Rows are points. The points of each table are mixes of a few directions, plus a little noise. How many directions does each table use, and how many do they share? Where both have some left over, give the other angles between the two spaces (their principal angles), to ten degrees, smallest first.

First:
[[-22  -2]
 [-15  -1]
 [-44  -4]
 [ 60   6]
 [ -2   0]
 [ 23   2]]
Second:
[[ -5  11]
 [ 18 -39]
 [  8 -17]
 [  3  -7]
 [-25  52]]
Directions: first 1, second 1, shared 0; angles 70

First, 5 rows:
[[-28 -42 -27  11]
 [ 41  60  39 -16]
 [ 25  37  24 -10]
 [-15 -21 -14   6]
 [-23 -34 -22   9]]
Second:
[[ 18 -25  -1 -20]
 [ 24  24 -54  25]
 [ 25 -42  15 -21]
 [-27   6  49  28]
 [-40  38  -8 -12]]
Directions: first 1, second 3, shared 0; angles 80

First (7 x 8):
[[ -5   3  -8   1  -8  15 -11   5]
 [ 18 -11  25  -4  26 -47  39 -14]
 [-15  10 -22   5 -23  42 -35  13]
 [ -2   0  -1   0  -2   3  -2   0]
 [  8  -6  11  -2  11 -22  19  -7]
 [  6  -4   9  -2   9 -17  13  -4]
 [-10   6 -14   3 -15  27 -23   8]]
Second, 10 rows:
[[ 10  10   6 -17  25  -2   1  11]
 [ 17  17  11 -28  43  -4   2  18]
 [  5   5   4  -9  14  -1   0   6]
 [  4   4   3  -7  10  -1   0   5]
 [ 14  14   9 -24  35  -3   2  15]
 [-11 -11  -7  19 -28   3  -1 -12]
 [  7   7   4 -12  18  -2   1   8]
 [-24 -23 -15  39 -60   5  -3 -26]
 [-11 -11  -7  19 -29   2  -1 -12]
 [-11 -11  -7  18 -28   2  -2 -12]]
Directions: first 1, second 1, shared 0; angles 70

First:
[[-12   0 -14   6  17  -8 -23 -16 -14  19  -5]
 [ 14  -1  16 -10 -19   7  33  19  12 -23  12]
 [-10   3  -9  14  10   3 -35 -13   0  17 -19]
 [ -1  -1   0  -2   1  -2   4   0  -3   0   3]
 [-20   4 -19  22  21   1 -60 -25  -5  32 -31]
 [  6  -4   3 -12  -2  -8  28   7  -8  -8  21]
 [  3   1   4   1  -5   5   1   4   8  -5  -3]
 [  1   1   1   1  -2   3  -1   1   4  -1  -3]
 [ 12  -4  11 -15 -12  -2  41  16   0 -19  23]
 [ 12  -2  12 -12 -14   1  33  16   6 -19  15]
 [ -6   2  -5   8   5   3 -20  -7   1   9 -12]]
Second (8 x 11):
[[-16   7  15  11   1  -1  -4   4 -14   0 -12]
 [ 28  -7 -23 -17 -10  15 -31  15   8  27  -7]
 [-14  -2 -11  16  31  -9  24 -19   9 -41   9]
 [ -2   3  13 -17 -14  -9   7  -8  -9  16  16]
 [ 11   8   0 -23 -17  16 -27  -5  14  16  -2]
 [  2  -4  12  20  -7   2  14  16   5 -11 -13]
 [ -4  -2   7   3  -3  -7   0  12 -22  17  -3]
 [ -4  -4 -13   5  20  -7  17 -16  10 -25  12]]
Directions: first 2, second 5, shared 1; angles 30

First (9 x 14):
[[-35 -17   2   2  -2 -15   1  -9   6  10 -32  18  30 -11]
 [-60 -16  -8 -18 -16 -18  -5  -1  -5  -2 -32  22  31  -7]
 [ 52   7  10  21  21   1   6  -5   4   0   2 -25 -16   5]
 [ 14  21 -15 -22 -12  15 -10  18 -19 -20  38 -15 -35  16]
 [  2  50  23  -3 -29  26  22  -6 -30   6  60  32 -45   0]
 [ 50  -4 -14 -17   0  11  19   5   3 -34 -35 -14  12  15]
 [ -4  -8   8  19  12   1 -11  -4  16  23  21   0  -1 -10]
 [-43 -16   6  22  18 -40 -23  -6  -2  23 -22 -11  11  -9]
 [ 26 -18 -12  -5   7  18   0   5  26  -5   2  -4  13   1]]
Second:
[[ 13  10   6 -28 -37  48  47 -10   9 -13   0  59  21  -7]
 [-15  -1   0  24  28 -40 -36   7 -14  13   2 -45 -22   5]
 [ 15 -22 -13  -5   9   7  -6   7  22  -7 -11 -11  16   2]
 [  4  18  11 -23 -37  40  43 -11  -1  -9   4  57  11  -6]
 [ 18  -7  -5 -22 -19  37  28  -3  21 -12  -6  35  26  -4]
 [-19  20  13  10  -1 -16  -3  -4 -24   9  10  -2 -21   0]
 [-14  -3  -3  23  28 -40 -36   7 -12  12   1 -46 -21   5]
 [ -2 -21 -13  22  38 -38 -45  13   4   7  -7 -59 -10   6]
 [-25  26  17  16   0 -25  -7  -5 -33  14  13  -6 -30   1]
 [ 16 -11  -7 -14  -9  22  14   0  18 -11  -7  15  20  -2]
 [  7  -6  -4  -5   0   7   3   0   8  -4  -4   3   7   0]]
Directions: first 5, second 2, shared 2

First:
[[-29 -18   0  26 -13  -5  24  -4   8  -5  10  19   3  11   6  11  13  16
   40 -12]
 [ 15  -1  19 -19   8  -8   0  20   7 -11  18  -4  -3  -7   5  27  16  24
   19   2]
 [ 23  16  16 -25  22  -8 -14  17   1  -6   5 -15  -1  -8   8  17   7  11
    5   8]
 [-13  -9 -17  17 -18  12   5 -17  -4  10 -11   7   0   5 -11 -25 -14 -22
  -25  -4]
 [-28  38 -17  24  36 -12  -9 -20  -8  16 -31  -8  16  18  21 -10  -3 -14
   34  -2]
 [-23   3  -1  18   8  -9  10  -4   3  -1   1   8   6  10  13  10  11  12
   42  -7]
 [-25 -11  -4  23  -9  -3  17  -6   5  -2   3  13   3   9   4   4   8   6
   28  -9]
 [ 32  24  -6 -28  14  10 -32  -3 -12  12 -20 -24  -3 -11  -9 -25 -24 -30
  -60  15]
 [  8   5  -2  -6   4   2  -7  -2  -4   3  -6  -5   0  -2  -2  -7  -6  -8
  -15   4]
 [ 41 -34  24 -38 -30  11   4  28   9 -18  34   1 -18 -23 -19  16   6  18
  -38   5]
 [ -2 -14 -10   6 -21  12   3 -10  -3   5  -4   6  -3  -1 -13 -20 -12 -16
  -31  -1]]
Second (11 x 20):
[[  8 -10  18  -9  -1  -1 -15  -8   7   4  -7   8   4   4   3  -4  -7  -7
    8 -13]
 [ 25   1  29 -26  15  -3 -38 -10   7   9 -18   0   7   2   6  -7 -14 -15
    2 -12]
 [-32  19 -51  34 -10   4  53  23 -19 -13  26 -15 -13  -8 -10  11  22  23
  -17  32]
 [ 36  18  25 -36  28  -4 -44  -3   1   9 -20 -13   6  -3   9  -6 -15 -17
   -9  -3]
 [-22 -18 -11  22 -21   3  26  -1   3  -5  11  14  -3   4  -5   3   7   9
   11  -4]
 [  9 -19  27 -11  -4  -2 -20 -15  12   5 -11  15   6   6   4  -6 -10 -10
   14 -21]
 [ 27   0  30 -28  15  -3 -39 -11   8   9 -18   0   7   2   7  -7 -15 -16
    3 -13]
 [-15  -8 -11  15 -12   2  19   1  -1  -3   9   5  -2   1  -3   3   6   7
    4   1]
 [-21   0 -24  22 -12   3  30   8  -6  -6  14   0  -6  -2  -6   6  12  13
   -3  12]
 [ 13  -7  21 -14   4  -2 -21  -9   7   6 -11   6   6   3   4  -5  -9 -10
    6 -13]
 [-28  25 -53  31  -4   3  50  24 -20 -12  24 -20 -13 -10 -10  12  21  23
  -21  36]]
Directions: first 3, second 2, shared 1; angles 90

First:
[[  4 -25   4  -5  22   3   1 -22  27  -2 -16  13   9  13  18  14  46  16
  -19 -15  18 -45  34  60 -45 -30  -7 -35 -15   3 -23   8]
 [ -2  10  -2   2  -9  -1   0   9 -10   1   6  -5  -3  -5  -7  -6 -18  -6
    7   6  -7  17 -13 -23  17  12   3  14   6  -1   9  -3]
 [  0  -2   0   0   1   0   0  -1   2   0  -1   1   1   1   1   1   3   1
   -1  -1   1  -3   2   4  -3  -2  -1  -2  -1   0  -2   1]
 [ -2  12  -2   2 -11  -2   0  11 -13   1   8  -7  -4  -7  -8  -7 -22  -8
    9   8  -9  22 -17 -29  22  15   3  17   7  -2  11  -4]
 [  0  -3   0  -1   2   0   0  -2   3   0  -2   2   1   2   2   2   5   2
   -2  -2   2  -5   4   7  -5  -4  -1  -4  -2   1  -3   1]
 [  1  -9   2  -2   7   1   0  -8   9  -1  -6   4   3   5   6   5  16   5
   -6  -5   6 -16  12  21 -16 -11  -3 -12  -5   1  -8   3]
 [ -3  15  -3   3 -13  -2  -1  14 -16   1  10  -8  -5  -8 -11  -8 -28  -9
   11   9 -11  27 -21 -36  27  19   4  21   9  -2  14  -5]
 [  2 -14   2  -3  12   2   1 -12  14  -1  -9   7   4   7   9   7  25   9
  -10  -8  10 -24  19  32 -24 -16  -4 -19  -9   2 -12   5]
 [ -3  20  -3   4 -17  -3  -1  17 -21   2  13 -10  -6 -11 -14 -11 -36 -12
   15  12 -14  35 -27 -47  35  24   6  27  12  -3  18  -7]
 [  2 -11   2  -2   9   1   0 -10  11  -1  -7   6   4   6   7   6  20   6
   -8  -6   8 -19  15  25 -19 -13  -3 -15  -7   1 -10   4]
 [ -1   6  -1   1  -5  -1   0   5  -6   0   4  -3  -2  -3  -4  -3 -11  -3
    4   4  -4  10  -8 -14  10   7   2   8   4  -1   5  -2]]
Second:
[[ 28  14   4   0  -5  11  -2  -8   6  -5   3  -5   9  -1  -4   2 -19 -13
   -4   9   3   0 -21 -35   2 -22  -4  25   9  -1   9 -13]
 [-27  -4  -1   5 -10 -15   1  21 -17  10   1  -6 -14 -13  -6 -15 -14   8
   11 -10   0  37  10   5  13  32   6 -10  -9  -6   0  -1]
 [-18  -3  -6  -1   9   8   2 -13  -2  -3   3  16   2  16   6  12  32   6
   -2   7 -23 -33  11  32   4  12  12 -15   5   7  -3  24]
 [ 20  15   9   7 -11   9  -5  -7   0   2   0  -8  11  -4  -6  -4 -23  -6
   -5  -1   7  16 -10 -27   2 -16   3  17   1  -5   9 -13]
 [ 21 -12  -7 -15  17  -5   3   0  19 -11  -4   1  -1   3   9  11  13  -8
   -3   9  15 -28 -10  -3 -19 -27 -25   7   5   4  -8  -7]
 [-12  21   3  11 -12  18  -3 -14 -16   3  10  10   8  10  -8   2   1   0
    0   9 -31  -1  -3  -2  26  21  28   5  10   2  13  17]
 [-15  -1   7  10 -15 -13  -2  18 -15  14  -2 -13  -8 -18 -10 -19 -26  10
    6 -18  12  50  10  -4   6  21   5  -7 -14 -10   2 -11]
 [  5 -27 -18 -26  28 -21   7  15  21 -14  -5   3 -15   2  15  12  25  -5
    6  10  14 -35  -8  11 -20 -15 -36  -2   4   8 -16  -1]
 [  7   2  10   8  -3  11  -3 -16   4   4  -4   2  11   5   2   2   7   6
  -11  -8   4  -6  11  13 -10 -12   9  -8  -6  -3  -1   1]
 [-10  -5   0   1   1  -4   0   2  -3   3  -2   1  -3   0   1  -2   6   6
    1  -5   1   1  10  13  -2   7   2 -10  -5   0  -3   4]]
Directions: first 1, second 4, shared 1

First (11 x 32):
[[ -3 -38   2 -27  -5  17   3  -9 -23 -10  15  10 -13   7   7  -6  14  22
   21  -7 -14 -30  13   6  -9 -15  20 -13 -11   1   0  -3]
 [-25   7   6   9 -22  -7  40 -17  16   5   5   5   0 -11 -15  -4   5  -6
   -4  11 -22  32   1  21  12  -1 -23  -6 -26  16  31  -3]
 [-15  23 -11   8   8 -21  29   7  10  24  -7   0   3 -11 -11  -3   5 -21
    2   3  -9  43   7   0  35  12 -26  16  14  28  24  -8]
 [ 16 -28   5   6  -5  36  -8 -18  13 -28  32   0 -15  -3  24 -10  12  14
    6   8   8 -23  -4 -14 -48 -15  24  -9 -36 -23 -16  -5]
 [  0  -9   5   0  -7   9   0  -7   1  -8   7   1  -3   1   3  -1   2   6
    0   3  -2  -8  -1   2 -11  -5   5  -6 -13  -5  -1   1]
 [  6  44 -11  17  21 -30 -14  26   7  23 -30 -11  17  -1  -9  11 -16 -27
  -16  -3  19  28  -7 -11  30  21 -20  22  42   6  -4   3]
 [ 15  -9 -13  -2  21  12  -7   7   0  -1  13  -2  -9  -2  17  -9  11  -2
   14  -2  11  -5   8 -24  -8   0  13  12  10   0 -12  -8]
 [ 11  -1  -7   3  12   6  -9   5   3  -1   6  -3  -3  -2  10  -3   3  -3
    4  -1  10  -2   1 -15  -7   1   7   8   7  -4 -10  -4]
 [-11 -23   4 -30  -8  -2   4  -2 -31   1  -5  10  -3  12  -8   3   4  19
   12 -11 -19 -23  12  20  12  -8   8 -15   4   8   6   4]
 [-13  -6  27  -6 -39  -3  -8 -16 -10 -14 -14   3  11  14 -20  14 -19  21
  -21   0 -12 -25 -14  38 -10 -10   0 -31 -27 -17   3  19]
 [ 19  39  -9  25  22 -16 -30  23  14  10 -22 -15  15  -2   3  10 -17 -22
  -20   0  32  15 -13 -22   5  18  -9  21  33 -12 -20   4]]
Second:
[[ -1   0  -7 -19  13  -5 -18  -6  -6   3  11  -9  -4  -4   4  -6  22   0
   11 -18   8  -9   0  -5   3  -2  10   0  12   6   1   7]
 [ 32  -1 -19 -22  19   6  -6  -8 -29   0 -13  22 -17  11   7  11  14   6
    3   7   7   8  -4   0 -19  -5  -6  -8  22  14  -6  -8]
 [ 10  -4  -7   3   3  -2   7   0 -16  -5  -9   9 -26   7  11   3   5   6
    7  15  -1  -2   6   8 -20  -6 -12  13   4   6  -1  -4]
 [-21 -28   6  18 -23  40  34 -29  40   9  25   2  26 -22  -6   0 -39 -12
   -8   2 -23  13 -36 -12  20   9  -5 -33 -26  -5   8 -26]
 [ -5   1   5  -1   7 -15  -8  22 -14  -6   1 -10 -16   6   9 -11  17  11
   13   0   7 -22  28   2 -10  -8   7  27   1  -4  -3  11]
 [-28  60  15  23 -16 -44   4   9  23  19 -24 -19  27  -9 -30   7 -10 -20
  -35   3   7  38 -11  22  26  12 -36  11   0   4  24  19]
 [  5 -21   8  24 -19   0  -9  -2  12 -32  -2   1 -19  10  10  -2 -13   2
   13  -1 -13 -26  12   5  -5   5  25   5 -21 -22 -19  11]
 [  7  -5  -1 -27  16  20  -4  15 -11  11  11   5  28   1  -4  -4   4   8
   -4  -8   9  -1   5 -21   5  -5  17 -16   9   0  -5 -10]]
Directions: first 4, second 6, shared 1; angles 40, 50, 90

First (10 x 32):
[[-22  -1 -11  -7  10  11   5  -5  -1   7  -8  14   3   0   6   6  15  -6
  -14  17   4  -5  -6  -9  14  28  -4   9  -2  -5   0  -9]
 [  9   0  -5   2 -41 -10  -5  15   5   6  12  20   1 -19  -1 -13 -21  -5
  -12 -16  -6  19  -4   4  -8  -5   1   2   9   1  17  -2]
 [-14  -1  -8  -4   4   7   3  -2   0   5  -5  10   3   0   4   4   9  -5
  -11  12   3  -2  -4  -6  11  19  -5   7   0  -3   1  -6]
 [ 12   0   5   4 -12  -8  -4   5   1  -3   6  -4  -2  -4  -4  -5 -11   3
    6 -13  -2   7   3   6 -10 -16   2  -5   2   3   3   4]
 [-18   0   0  -5  49  16   6 -18  -6  -3 -16 -17   1  21   2  16  26   4
    8  23   7 -23   2  -7  14  16  -4   2 -10  -3 -19  -2]
 [-22   0  -7  -7  32  15   6 -12  -3   3 -13  -1   3  12   4  12  23  -2
   -4  22   8 -15  -2 -10  16  25  -4   7  -6  -5  -9  -6]
 [ 23  -1   0   6 -60 -20  -8  21   6   3  21  20  -1 -25  -4 -20 -33  -3
   -9 -30  -9  28  -3  10 -18 -21   4  -3  12   4  23   0]
 [ 19   0   8   6 -19 -13  -6   8   2  -4   9  -6  -2  -6  -5  -9 -17   4
    8 -19  -4  10   4  10 -13 -25   5  -7   3   5   4   6]
 [ 17   2  20   7  36  -2  -2 -11  -4 -15  -4 -39  -5  22  -6   7   5  14
   31  -4   2 -16  12   9  -8 -30   5 -13  -9   5 -19  13]
 [ -6  -1  -4  -3   4   4   1  -2   0   2  -2   4   1   1   2   2   4  -1
   -3   5   0  -2  -1  -3   3   9  -2   3  -1  -1   0  -2]]
Second (10 x 32):
[[ 17  -3  -4  10   5 -22 -10 -21  11  27   3   0  15 -10  -8  10 -12 -14
   17  -2   8 -22 -13  -6  10 -39  23  -4   4   5  14  17]
 [  1 -12   0   0  16  -5 -17 -15 -24   2  -3  -1  17  -4  13   2  -7  -5
    8  -9 -13 -14 -19  -8  -3 -17  -3 -10  -8 -15 -10  22]
 [ 18 -21  -7 -16  -7 -23 -17  -5  -7  -3   7   0  16 -18   9 -15 -10  -7
   11 -12  -5  -4   7  -2  -7 -15  -6 -15  -6 -14 -11  23]
 [-13   9  -5  14  20  13   9   5  -2   0  -2  -4   1   9   6  -3  19  10
   -4   4  -8 -19   0  -4  -2  11   0  21   3  -8   6 -15]
 [ -6 -10 -14 -14  -4   1   2   5  -3  -6   5   3   6   4  11  -9  17   7
  -10   4  -5  -3  17   1  -4  16 -11   4  -4  -8  -8   0]
 [ -9  29  15  18 -18  16  30  23   9 -17 -11   1 -29   8 -35   5 -18   4
  -16  -2   5  29   0  17  -8  21   4  16   7  13  20 -19]
 [ -9   8  17  -7  -8  22   7  16   0 -17  -4   0 -25   8   3   3   3   9
   -8   5   4  32   4   6   1  28 -16  -6  -1  12 -12 -22]
 [  4  11   4   9  12   4   5  12  25   5   7  -8 -14  -3   7 -10  20   7
   12   9   9  -5  15  -3   9   6   3  12  10   6   6 -37]
 [-13  -3   7  -2   8  16  -6 -14 -16   7  -7   3   1  13   8  22   1  -2
   -5   6  -1   2 -22  -5   8   0  -2 -10  -6   8 -10  10]
 [ 13 -10 -12 -11 -25 -21  -1  -5   7   4   5   7  11  -7 -13  -1 -12  -8
   -4  -4   6   3  10   6  -3 -11   7  -6  -2   1   5  23]]
Directions: first 2, second 6, shared 0; angles 30, 60
